Each row is a point. To make a cloud, some directions were put in groups of two or more. Within a group, all points are equally far from the middle, so they leave a hole (a ring in 2 directions, a hollow ball in 3). The other directions are filled evenly. Then the cloud was stretched, turned, moved and blurred a little. Count the holes, and give their numbers of directions, smallest first.

Cloud:
[[-34 -20   9]
 [ 12 -60 -25]
 [ -6 -15  17]
 [-11  27 -50]
 [ -7  10 -19]
 [-15  45 -24]
 [  0  -1  23]
 [-19  50 -35]
 [ -4 -54 -28]
 [-27 -41  -9]
 [ 27  -7 -44]
 [-17 -27   3]
 [-13  -4  26]
 [ -2 -49 -25]
 [ 10 -22  24]
 [-16  36 -50]
 [-35 -14 -11]
 [-15  33  13]
 [ 22 -22  -7]
 [-23 -20  -9]
 [-24 -33  -4]]
Holes: 0

Cloud, 21 rows:
[[ 21  15  -2]
 [  9  27 -13]
 [-23   1  41]
 [ 17  25  -4]
 [ 23  32  22]
 [-33  -4  30]
 [ 12  -2  26]
 [ 23  11   7]
 [-12   3 -38]
 [-44 -47 -22]
 [ -1   3 -38]
 [ 21  46  20]
 [-15 -44   5]
 [ 16 -60 -27]
 [ 23   6   5]
 [-28  51   7]
 [ 23  30  18]
 [ 11  45   3]
 [ 17 -28 -49]
 [-14   8 -34]
 [ 13   6  32]]
Holes: 1 (2)

Cloud, 31 rows:
[[-45   0  -1  -7]
 [ 12 -38   7   6]
 [ 26  33  14 -11]
 [ 52 -20  -9 -10]
 [ 58  -1  21  12]
 [ 52 -17  28  -3]
 [ 34  -3  39 -14]
 [ -7   8 -48   6]
 [ -8 -10  28   7]
 [ -1 -10  31   8]
 [ 58  20   5  12]
 [-15 -24 -11  15]
 [ 30   5  40   7]
 [ 33   9  -8 -30]
 [ 25 -36 -12   5]
 [ 60  18   6  26]
 [ 53 -10  28 -16]
 [ 16   3 -41   4]
 [ 30  -3 -12  38]
 [ 38  23 -19   0]
 [ 53  17 -10  14]
 [ 51  26  23   6]
 [ 47 -20  33  -8]
 [-35   1  12   0]
 [-10  44 -41  14]
 [ 57  10   7  31]
 [-26   9 -30 -33]
 [-30   8  15 -18]
 [-15  37 -29  -7]
 [ 55   5  10 -10]
 [ 45  31 -13  10]]
Holes: 1 (3)

Cloud:
[[ 23  30 -22  15  12  -8]
 [ 15 -11 -32  13  21  39]
 [  2 -14 -20  23 -35  38]
 [ -8 -53  -3   9   3  31]
 [-11 -19 -28 -17  -3  25]
 [ 12  34  25  -9  27  12]
 [  6 -15 -18  15  10 -16]
 [ -5  28  31 -13  43 -27]
 [ 19 -23  -2 -10 -18  21]
 [ 28  41 -32 -13  -7   2]
 [ 25  25 -10 -30  10 -12]
 [ 25 -26   0   9  -4   7]
 [  0  16  -9 -29  31 -16]
 [-25  36 -10 -11   1  -5]
 [-18  -2  -5 -29  17   6]
 [  8  31 -20   1 -29  32]
 [  2 -29   0  10  27  32]
 [ 30   7 -20  20   5   8]
 [ 11  60   2  -7   8  -9]
 [ 27  24  -3 -31  11  -4]
 [-28 -32  25  10  -3  27]
 [ -6   4 -14 -15  40  -3]
 [ -1   1  15   4  32  29]
 [  8   4 -47  -9   0  41]
 [ 22  26 -33  -4 -27  27]
 [ 21  20 -12  23   4   1]
 [ 17 -11  -9  -5 -21  -8]
 [-12   1 -15  35   5  37]
 [ 13   1 -19 -20   0  36]
 [-14  -5 -49  -2 -20  18]
 [ -2  -6 -27 -19   4  35]
 [ -4  22 -53   6 -19  43]
 [  1 -28 -37   5 -27  42]
 [ 22 -28 -17  20   1  31]
 [-17  11 -15  23  17  -6]
 [ -5   2  32   9  -9 -16]
 [-14 -17   6 -29   7 -15]
 [ -2  19 -58   3  14  13]
 [ -3  41  23  -3  32 -24]
 [ -1 -44 -26  21   8  34]
 [-11 -29 -39  28   4  16]
 [ 11   8 -23   7 -37  32]
 [ -6 -17 -25  -2 -17 -11]
 [ 15  53   3   4  10  10]
 [ 29  27   4 -27  23   1]
 [ 10 -25  36 -16   2 -11]
 [ 20 -16   2   4  18 -16]
 [ 34  32 -39   1   4  25]
 [ -8  23  32 -36  14 -26]]
Holes: 3 (2, 2, 2)

Cloud, 77 rows:
[[-18 -27 -18  25 -19 -34  27  -6]
 [  4   0 -19 -34   8  15 -10  15]
 [ 28  47  18   6  27  -7  -6   7]
 [ 18  16 -34 -15 -10 -37  -8  -5]
 [-31   7 -31  22  -7   4   5  27]
 [-32 -39 -20  26  18  10  27 -18]
 [ -2 -19  -7  -4   8 -28   6 -13]
 [ 12   6 -29  -2 -31 -11   3 -15]
 [ 11  20 -11 -16  -7 -39 -14  21]
 [-29 -47 -24  -9 -36  -4  -6  10]
 [  3   2 -40 -20   8  11 -16  10]
 [ 29  25  15 -12 -10   8 -14   4]
 [  3 -12 -28  -6  34 -18   6   4]
 [-29 -48 -16 -28 -26 -16  -3  -9]
 [ -6 -18   0   8 -32 -10   6  21]
 [-29 -32 -21  26  10  14  28 -23]
 [-14   5 -12 -10  20  -5   0  37]
 [-21  -6 -31  29 -13  -6  33  -9]
 [ 10  33  -2 -31  -7  10 -13  23]
 [  4  43  -9   8  18 -11  18 -15]
 [ 17 -14 -17   9  -9 -42 -12  11]
 [-22 -34  10 -23 -60 -10 -17  23]
 [-13   3   3  19  30 -17 -14  11]
 [  0  16  -5   1   3   2 -17 -18]
 [-11  -7 -27   1  -6   8  25 -24]
 [-23  -6  -6  13  30 -14  -5 -29]
 [-26 -20  10  11 -22   5  -9  13]
 [ -9  27  25  29  15  24   9  35]
 [-18  -4  -8 -17 -18 -26 -28  -9]
 [-20 -36 -54 -25 -21 -15 -17  38]
 [ -2 -12 -22 -39 -26 -34  -9  11]
 [  3  36  15  -1   7   7  -8 -12]
 [ -6 -17  -2   1 -12 -23  -1  30]
 [ -2 -18 -35 -27 -23 -45  -7   0]
 [  6   4  24  21  -5  10   2  -5]
 [ -2  26 -26   3  -8 -19 -25   2]
 [  4   1 -25 -37   9   3 -27   6]
 [ -5   5 -18 -29 -43  -1  -4  37]
 [-40 -12  10  -4 -16  38 -17  -9]
 [-11 -19 -35  -8  -6 -27   8  20]
 [-15  31   7  28 -19   4  13  -5]
 [ 10  -5 -54 -30 -29 -17 -25  -6]
 [-43 -22  16  -5   0  22  -3  18]
 [-29 -36 -19  -7   1 -12 -30  29]
 [ 19  16  -7 -18 -14   6  14  -5]
 [ -3   1   4 -11 -32 -36  -7 -24]
 [-26  -5  26 -11 -35 -17 -25  -6]
 [-11 -22  -9  25   0  -6   0  19]
 [-30  10  11  17  12  34   3  20]
 [-20   1  30  17  18  24  -5  39]
 [-24  16  33  38  33   0  -3  -7]
 [ 25   0   9   6   4 -15 -25  18]
 [-31  30 -10   5 -27   7   4  -2]
 [  9 -10  -4   3   4 -28   4  35]
 [ 11  11  -7 -11  19   5  29  -9]
 [-22 -28 -10  20  -1  -4 -22  17]
 [-15  -8 -10  21  -5 -28  -2  32]
 [-10  39  10 -13  -8 -11  -9  -8]
 [-10 -15 -47 -29 -49  -9  -6  12]
 [ 16  24  10  20   9 -29   1  -3]
 [  7   9  -3   8   0 -23 -11 -17]
 [ 14  24  11  -8 -18  14 -16  22]
 [-15 -28 -19 -12  -8 -32   6 -18]
 [ 26  23   5 -35   6 -13 -17  15]
 [-16 -47 -47 -28  -6 -15 -22  27]
 [  7 -10 -30 -17  -4  11  -6  33]
 [-33  11 -18  -8 -24   3  11  13]
 [ 17  29   3 -10   6  16  13   9]
 [ 11  24  -2 -14  32   8  14  16]
 [ -6   0   8 -18 -20 -30  -4 -19]
 [  8  24 -24   4  16 -30  13 -15]
 [-53 -38 -18  20  15  -2  12 -14]
 [ -5  23  -9  35 -16 -25 -11  22]
 [  6  14 -33 -10  17 -26   5  28]
 [ -2  10   7  -4   8 -12 -38  17]
 [-35 -36 -14  -3 -41   3 -18  15]
 [ 31  10 -17 -29  -2  -3 -37  12]]
Holes: 1 (3)

Cloud, 86 rows:
[[ 34  -6  25   9 -23   7   5   0]
 [ 12  24   2   9  -1 -12  13  23]
 [ -6   3   0 -42   6 -14 -27   8]
 [-12 -19  23  29  -9   7  -8  -4]
 [ 27 -31   8 -21  -6   1 -12 -46]
 [-14   5  -6   1  40  -4  36  -4]
 [-27   0  16 -33   2  -9  24  21]
 [  4  33   3  -5  -4 -40  25   4]
 [ 11 -33   2   4  22  32  21  -7]
 [-12   2  -4 -21 -26 -43  -9   7]
 [-20  13  12 -20  31  38  35 -14]
 [ -2 -21  -1 -22 -31  -8   8  10]
 [-12  28  28   2  31  -3  28 -10]
 [-35  27   0 -13 -15  -5   6  17]
 [ 19  34  31  -4  -4  -6  31 -33]
 [ -9   6  34   7 -23 -11   0 -36]
 [-31 -17 -34 -17  16   2   8  26]
 [-18  -5  -5 -23  46 -28   7  20]
 [ -2  -9  49 -46  15 -30  23  -9]
 [ -9  -2 -26  11  10   5   4  29]
 [ 25  19   3 -10 -25 -13   0 -48]
 [-29 -31  21 -48  53  -5  41  23]
 [  7 -40  21 -14  47   8  20  16]
 [ -5  31  32   7   8   9   7 -35]
 [-11  -7  30 -32  -9 -34   8  16]
 [ 18 -13   6  -8 -31  34   9  -8]
 [ -6 -13  -2 -47  -2 -40 -15  -1]
 [-32  26 -34  -4  -9 -40 -16 -14]
 [-15 -34 -14  -6  19 -20  33  15]
 [-15  12  20  -4  23  13  47  27]
 [ -3 -13 -26   3  13  25  15  12]
 [  6 -30  -1 -20 -35 -29 -32 -25]
 [-25  26  -8   2  25  -1  23 -32]
 [ 26 -13  50 -14 -25  21 -17 -27]
 [ -4  13   7 -44   0 -34   2   0]
 [ 12   3  19   7 -10  33  31   9]
 [-30 -42 -12  -5   1  32  22   0]
 [ 34 -34   8  -6  -8   8  13   8]
 [-16  20 -16 -32  10 -21   3  20]
 [  7   4   3   9 -12 -41 -33 -29]
 [  7 -27  23 -10  40 -17   6   5]
 [-15  10  15 -25   9 -21  11  45]
 [  4  12  30  -4 -16  38  -7 -17]
 [  4   5  -2 -12 -35 -38 -31 -32]
 [  1 -35  27  12  -9  -7  -9 -27]
 [ -2  -7  40  11 -21  30 -21 -14]
 [-23 -54  -4 -41  29  18  -3  21]
 [-16 -32  11   1  28  -3  29  22]
 [  5 -29  46 -24 -16 -18  21 -26]
 [ 14  18  37  -5 -14 -34  17 -17]
 [-12 -17  16 -29 -13  28  26   7]
 [ 10  -8   0 -14   2   9 -36 -15]
 [-10  18 -12  -3  -3 -49 -22 -20]
 [-37 -30  15 -29   9  -3  -9  -5]
 [ -1  -3  34 -29  -4 -44   8  22]
 [-34   4  -9  -1  41  14  51  20]
 [ 18 -11   4  17   8  -6 -10   2]
 [-19 -49   2 -36  24 -40   7  17]
 [-26  -8  12   2  -4  16 -31 -25]
 [-10 -17  -2  25   6 -20  -9  18]
 [-25 -19 -24  21 -23 -17 -24  11]
 [ -4 -25  19 -49  -6 -18  25  19]
 [  6   6   5   1 -52 -28 -34 -26]
 [  8 -15  20 -10 -45 -21 -41  -2]
 [ -6  -7  16  -2  11  37   8 -39]
 [-20 -49   7 -60  35 -11  -1   1]
 [-13  -5  34 -38 -14 -14  -7 -10]
 [-32  11   5   8  24  45  20  22]
 [  4 -43  20 -52 -10 -22   4  24]
 [ -8  31  18  24   7   9  44   8]
 [ 31   3  30 -19  -8 -42 -23 -19]
 [  9 -49  11 -27  -5   4 -34 -29]
 [-16 -25  20  -9  46 -20  12  31]
 [ 27 -31  -2 -18 -16  28  -7 -25]
 [ 21 -21  20  -3 -31 -15  11   7]
 [-11  -5  -6  25  21   2  28   5]
 [-25  23  31 -22  10 -32  10  -1]
 [ 21 -35   1  10 -37  -1 -22  -9]
 [ -5 -22  31 -25 -24  20   5 -23]
 [  7   1  -3  32   2   8   4 -32]
 [-15  -9  13  -4  -4  20  49  17]
 [-43   7 -23 -17  32  -2 -11  12]
 [-19 -19  14   0 -21  35  18 -11]
 [-11 -28  13  -3  30  39  53  13]
 [ -3 -17 -22   0  13   2  17  26]
 [-12 -48  -8 -10  11 -14   6  30]]
Holes: 2 (2, 4)

Cloud (100 x 9):
[[ 18   1  -5  -4 -13  -8 -11  18 -26]
 [-25 -14   6 -19 -12  -5 -28   7  -2]
 [-13 -14   5 -17  14 -20  -6 -38 -31]
 [ 10  20 -30  20 -21   8  21   9  -7]
 [ 46   4 -15   2   9  -1  11   0  -4]
 [-15   2 -14 -11   5   9  21  27  24]
 [  8  -6  31 -13  -2   7   2  -2  -9]
 [ 23  23  -2  -5 -18 -40  17 -21 -15]
 [ -4   5   2 -14  25 -36   6 -36   6]
 [ 14 -15   3  11 -21  16  23   0  28]
 [ -3   5 -10 -17 -45  13   6   3 -22]
 [ 21 -10   2 -15   2 -15   4  13  38]
 [ -2 -28 -27  -3 -15 -29   5  -4  -5]
 [-31  -5 -23 -30   3  -1 -15  -9   8]
 [-14   2  24 -17  17  -3 -11  -6  13]
 [  8  28   1  13 -17  11   6  36   8]
 [-39  13   9 -18  -8  -6  17 -15  10]
 [ -5  45 -34 -19 -29 -15  -1 -15   1]
 [ -3  28  24   7  -7 -12  22 -12   1]
 [  0  28  10  10  -4 -13 -24   6 -12]
 [ 13 -22  20   0   5 -41   1   5 -14]
 [ -1   0  23 -14  -3 -36   3 -38  -9]
 [ -7 -14 -11  -5  19 -45  22  -9   9]
 [  9 -36  10  17  19   0   9   2  -3]
 [ 19 -17   3   1  12  -3 -10  15  -2]
 [  2  15   1  -3  -9 -39  19 -26  30]
 [ 21   0 -32  10 -16   4  21   6  22]
 [-15  -2 -38 -16  12   2  14  14   0]
 [-32  11 -35 -12   9 -30  -6 -23  -8]
 [ -2  14 -36  21 -15 -15  10 -11  -2]
 [-20  26 -26   2   0  23  -9  -5  15]
 [ 19  15 -12  -5   6 -38  16 -35  11]
 [-34  13  -1  -2 -21 -38  23  -1  -4]
 [  4  -1  10  -9   2 -39  -7  10 -30]
 [ 13   0 -24  22  20  -9  19 -11 -16]
 [  7  24   9 -11  26 -15   8  18  -6]
 [-40   8 -11   7  17   6   7 -16 -10]
 [ -8 -23  24 -16   8  -9  13   8  22]
 [-31  13 -11  -4  -4 -29  20 -29 -34]
 [-38 -15   1 -18   7  10  11   5   2]
 [  1 -22 -15 -22 -19 -18  10 -18 -32]
 [-23 -26  -5  -7  20   0  -3  22  11]
 [-10 -15 -11 -24 -17 -17  29 -10 -27]
 [ -9  16  13   4  14   3  18 -22   7]
 [  7  16   5  30 -25 -16  13 -17 -17]
 [ -5  22 -16 -18  29 -25  18 -28   5]
 [-60  -5   4  -8  12 -10  -3  -9   2]
 [-15   6  23   5 -40 -12 -11 -10   1]
 [-25   5   2  15   4  19  -8 -12 -29]
 [-44  10  -5  -9 -16   9  -7   3  20]
 [-17  14 -21   3 -24  13  19 -30  -6]
 [ -5  23 -25  27  -5   2   5  -1  10]
 [ -9  21 -14   6   5  -8 -30  -3  -2]
 [ 19 -19   1  10 -28  -2  -7   8  -8]
 [-19   3   3   5  14 -30 -20  -6  23]
 [-25   7   4 -37  -6   7 -11  12  12]
 [-12  17 -34  15 -22 -18   5 -17 -16]
 [-39 -31  16  -5   6   0   6  16   9]
 [-10  -5  17 -11 -28   3  23  12 -22]
 [  4  15 -18 -14  -6 -28  13 -39  32]
 [ 27 -19  -4 -10  -8 -13  29 -22 -16]
 [-17 -10 -22 -11 -44   5  11   2  10]
 [-26  -5   7 -20 -29  -2  20  21   1]
 [ -2  33 -23   5 -11   5 -22  -8 -13]
 [-11 -10  34   6   5   3  -2 -14 -14]
 [  1  13  27   6  -1 -21  23  17   5]
 [ 24 -20  -3  23 -23 -12  22  -7 -17]
 [ 22  21  13  -6   7 -26  16 -34  11]
 [  7   8 -18 -24 -38   8  23  -2 -23]
 [ 10  18   9   3   4  -5  -7  37  16]
 [ -6  -6  11 -30 -19 -16  28 -30  11]
 [-14   0 -14 -30 -13   4 -12  21  -8]
 [-28 -13  22  -1 -36 -27   3 -21  15]
 [-11  -4  14  27  25 -14 -11 -14   1]
 [-41   2 -12 -12  30 -35  -4 -16  -2]
 [ -3  12 -17  -4  29  10  -9 -21  11]
 [-29 -40  23  -3  12 -17   2 -13  21]
 [-26 -18  -9 -22  13 -30   0 -39   5]
 [ -4   8  -7 -18   3 -17  15   9 -39]
 [ -2  42 -35   9  -5  10  -6   9  14]
 [-33   5 -10 -30  16   2  -6 -13  -4]
 [-41   3 -19  11  16 -21  20  -8  -5]
 [-33 -15 -14 -10 -44   1   6  -4 -12]
 [-30 -10  31   3   6 -30   0 -16  23]
 [  4  14 -23 -31   7 -14  -7  22   0]
 [-19  11 -18 -22  21  16  -8 -14  -5]
 [-30  14 -19 -13 -14 -41   6 -23 -25]
 [  7  17   9 -13  -4   6  -2  37 -11]
 [ 27  -8  -1  -3  11 -39  19 -11  -2]
 [ -5  -2  -8   8 -22  -7   3  30  25]
 [  7  11  14  -4   6 -33   5 -26  32]
 [-11 -21  -7 -25  -2 -14 -21  -9  -4]
 [-13  -2 -27  -7  -1  11  22 -34  13]
 [ -8  13 -30 -14  23 -36  -2 -11   8]
 [ 23   5  -5 -33 -19  -7  -9 -21   0]
 [  9   5  -9 -32 -38 -10  21 -34   6]
 [-31  17   2   3 -31 -25  19 -20 -14]
 [-14  -1  12   3 -23   2   7  39  13]
 [-18  22 -12   6 -25 -10  26  18  10]
 [-17   6  -2  25 -29 -23  16 -22   4]]
Holes: 2 (2, 6)
